Each row is a point. Each copy is the shape, with its points in the same order, stretched, turned, moved and blurred by noise. Say if it was mirrored as well.

Shape, 8 rows:
2.3 1.7

-0.5 2.0

-1.3 2.4

-0.7 3.3

-0.1 1.9

0.5 1.1

-1.6 3.5

-1.5 -5.2
Copy 1, 8 rows:
2.4 -1.4

-1.8 -2.4

-2.5 -2.6

-2.0 -3.4

-0.9 -1.7

0.0 -1.4

-3.2 -4.0

-2.3 4.8
Copy 1 is: mirrored
Copy 2 (8 x 2):
-4.2 0.6

-1.2 3.4

0.2 4.4

-2.0 5.1

-1.9 3.0

-1.9 1.8

-0.6 5.9

6.0 -2.4
Copy 2 is: mirrored

Shape (6 x 2):
1.5 1.1

0.8 -2.8

1.1 0.7

-3.0 -3.2

4.0 2.1

-2.5 -3.0
Copy 1, 6 rows:
1.8 0.4

0.4 4.4

1.4 1.1

-3.6 3.0

4.7 0.6

-2.5 3.3
Copy 1 is: mirrored
Copy 2:
2.1 -0.8

-2.0 1.4

1.5 -0.2

-6.7 -0.7

5.6 0.2

-5.7 -0.5
Copy 2 is: mirrored
Copy 3:
0.4 -1.2

2.9 2.4

0.6 -1.0

1.6 5.2

1.2 -4.0

2.2 3.9
Copy 3 is: mirrored

Shape (9 x 3):
4.4 -0.3 -0.4

3.1 -2.2 -3.8

-2.7 -3.2 -3.4

-1.8 4.0 0.5

-2.6 -3.0 -3.2

2.6 2.2 2.6

-1.9 -1.5 0.2

4.9 1.4 1.0

3.2 1.2 -2.3
Copy 1, 9 rows:
-2.2 -1.1 0.7

0.5 -5.1 3.6

4.2 -1.7 4.5

0.5 4.2 -4.6

4.3 -1.6 4.6

-2.7 3.2 -2.5

1.4 1.5 1.8

-3.9 0.2 -1.0

-0.5 -2.2 -0.2
Copy 1 is: mirrored
Copy 2, 9 rows:
0.4 -4.9 -0.7

3.9 -4.2 -1.9

4.7 1.3 -2.5

-0.6 0.5 2.9

4.5 1.1 -2.4

-2.7 -2.7 1.4

1.2 1.3 -1.4

-1.4 -5.2 0.7

1.8 -4.3 0.6
Copy 2 is: only turned
Copy 3 (9 x 3):
5.1 -0.1 1.7

3.4 -3.1 1.8

-2.5 -2.5 0.2

2.0 3.8 -3.3

-2.5 -2.1 0.0

4.6 3.7 0.0

-1.6 0.9 0.1

6.0 1.9 0.7

4.9 -0.9 -0.2
Copy 3 is: only turned

Shape (9 x 4):
1.1 -0.8 1.4 2.0

-0.9 0.5 0.2 1.8

-0.7 3.4 -0.5 -0.2

-3.8 3.3 1.1 -0.6

0.2 0.1 -4.1 -2.1

0.9 2.8 1.1 2.4

4.1 -2.8 1.9 1.3

-2.5 2.4 -0.1 -5.5

-4.3 0.0 1.6 0.7
Copy 1:
-1.9 1.9 -0.8 -0.1

-0.1 2.0 -1.3 1.8

1.3 2.1 -5.2 3.7

2.8 4.7 -4.8 3.1

2.3 -4.4 -2.3 4.0

-1.4 3.8 -3.8 2.4

-3.2 -0.5 0.1 -1.8

5.1 0.2 -6.6 2.7

1.9 4.1 -0.9 1.2
Copy 1 is: mirrored
Copy 2, 9 rows:
1.2 1.2 0.3 3.2

2.2 0.0 2.4 1.7

-0.9 -0.4 3.3 0.5

-0.1 1.6 5.7 -1.7

0.6 -3.9 -0.9 -1.1

-0.2 0.6 3.0 3.7

-0.3 1.2 -3.9 4.1

-4.1 0.8 1.5 -4.9

3.0 1.8 4.4 -1.2
Copy 2 is: only turned
Copy 3 (9 x 4):
2.5 -4.0 -1.9 0.5

1.7 -0.7 -0.9 -0.5

0.5 1.1 3.9 0.6

-2.2 1.6 3.8 -4.0

-1.5 3.0 0.6 6.1

3.9 -2.1 2.3 -0.2

2.9 -7.8 -3.2 3.3

-6.8 1.6 5.6 -0.2

-2.3 0.4 -1.6 -4.8
Copy 3 is: mirrored

Shape:
6.8 0.3 1.2 2.6 -0.5 -2.5

2.6 3.0 -0.1 -0.9 -0.2 0.9

-2.0 -1.4 -2.3 3.0 -0.7 -2.6

-0.3 -4.6 1.0 -0.7 2.5 -0.4

0.1 -0.2 4.1 -1.7 -1.8 -0.6

-2.0 1.0 -0.4 -1.3 2.7 -0.8

-2.5 3.5 3.9 -1.9 -2.6 1.9

0.4 -0.1 1.9 1.5 2.2 4.9

-0.8 -0.1 -2.2 0.9 1.0 6.8
Copy 1 (9 x 6):
0.2 -1.1 -2.0 5.4 -1.7 -5.3

-3.0 -0.2 1.0 0.8 1.6 -2.3

4.7 1.9 0.1 1.2 -0.7 2.3

4.1 -1.2 -4.2 -4.2 -1.6 -1.8

2.6 3.4 -0.5 -0.9 -0.5 -3.2

-0.4 1.1 -1.5 -2.4 1.4 0.6

-1.5 5.7 4.5 -2.0 0.4 0.3

-3.4 -0.6 1.0 -4.0 -2.8 0.4

-3.1 -2.7 4.0 -5.0 -0.4 2.4
Copy 1 is: only turned
Copy 2:
1.5 8.0 2.1 -4.9 1.2 -2.8

2.8 0.8 2.9 -2.9 0.1 -2.3

-3.5 2.8 -1.4 -1.2 -1.8 4.4

-3.0 1.8 0.7 3.4 4.1 1.2

-0.3 -1.3 -1.7 -3.8 4.3 -1.2

-2.3 -2.0 2.8 0.0 0.9 0.4

2.6 -5.6 -1.8 -5.3 3.4 0.2

5.7 0.4 2.2 1.6 4.7 2.2

6.1 0.0 2.1 4.1 0.8 3.3
Copy 2 is: mirrored
Copy 3 (9 x 6):
-1.8 2.2 -1.6 -1.2 -9.1 1.4

0.7 -2.6 -4.3 -2.6 -3.5 0.2

-4.4 -2.0 1.6 2.2 -0.2 0.5

0.7 0.1 6.0 -0.3 -0.2 -1.4

2.4 2.8 -1.7 -0.1 0.1 -2.8

-1.8 -3.1 1.1 -1.8 1.5 -2.6

2.2 1.3 -5.5 -2.0 4.4 -2.3

0.5 -0.1 0.5 -6.5 1.4 3.3

0.8 -4.8 -0.4 -4.0 3.0 4.8
Copy 3 is: mirrored
